Rows are points. Each copy is the shape, with its points in the same order, stretched, turned, moved and blurred by noise. Say if it was mirrored as well.

Shape:
[[ 1.5 -0.6 -3.4]
 [-3.9  1.4  6.7]
 [ 4.6 -5.0 -8.6]
 [-1.9  0.6  0.1]
 [-9.7 -3.7  0.4]
 [-4.9  4.0 -1.7]
 [-4.0 -2.1  3.8]
 [-4.1  2.8  1.4]
 [ 5.7 -4.3 -4.9]]
Copy 1:
[[-2.3  0.4  0.1]
 [ 6.8 -0.3  0.9]
 [-8.0 -1.3  0.8]
 [ 1.4  0.3 -0.2]
 [ 1.9 -7.9 -1.3]
 [ 2.8  0.4 -4.2]
 [ 3.4 -2.5  2.0]
 [ 3.8  0.6 -1.5]
 [-6.2 -0.6  2.4]]
Copy 1 is: mirrored
Copy 2:
[[ -0.2   0.1  -5.6]
 [  2.6   0.8   9.2]
 [ -4.9  -2.3 -13.0]
 [  2.2   0.2   0.5]
 [  4.5  -6.9   4.8]
 [  7.4   0.7  -0.2]
 [  0.5  -2.5   5.8]
 [  5.3   0.6   3.2]
 [ -5.6  -0.7  -8.9]]
Copy 2 is: mirrored

Shape, 8 rows:
[[-0.2  7.6  1.2  0.3]
 [ 2.2  3.7  0.1  3.5]
 [-3.7  1.1 -1.1  0.8]
 [ 2.0 -6.2  7.5  2.0]
 [ 1.9 -4.4  0.0 -0.1]
 [ 5.5 -2.9  9.0 -1.7]
 [-3.5 -2.5 -5.3  5.5]
 [ 6.1 -4.0  7.3 -2.7]]
Copy 1 (8 x 4):
[[-6.6  0.4 -1.2 -0.5]
 [-3.6  0.2  1.3  1.6]
 [-0.3 -3.2 -1.1 -2.4]
 [ 7.9  1.3  7.5 -6.7]
 [ 4.8 -1.1  0.2 -1.7]
 [ 4.8  5.7  6.4 -5.0]
 [ 0.6 -7.9 -1.3  0.6]
 [ 6.9  5.1  4.4 -4.1]]
Copy 1 is: only turned
Copy 2, 8 rows:
[[  1.3   1.6   4.6   3.9]
 [ -4.3  -0.3   3.6   2.7]
 [ -0.5   0.7  -1.2   4.5]
 [ -1.6 -11.5   1.1   1.9]
 [ -3.0  -1.6  -1.8  -1.8]
 [ -0.1  -9.4   4.9  -1.8]
 [ -5.7   0.9  -3.2   4.1]
 [ -0.7  -7.0   3.9  -3.7]]
Copy 2 is: mirrored
Copy 3, 8 rows:
[[-1.8  7.4  3.3  0.9]
 [ 0.0  3.9 -2.4  0.0]
 [-1.9  0.8  0.8 -2.5]
 [-4.8 -7.5 -1.3  6.5]
 [ 1.9 -5.7 -2.7  1.4]
 [-2.7 -6.0  1.7 10.9]
 [-0.6 -1.0 -5.7 -7.0]
 [-0.5 -7.0  0.2 10.1]]
Copy 3 is: only turned
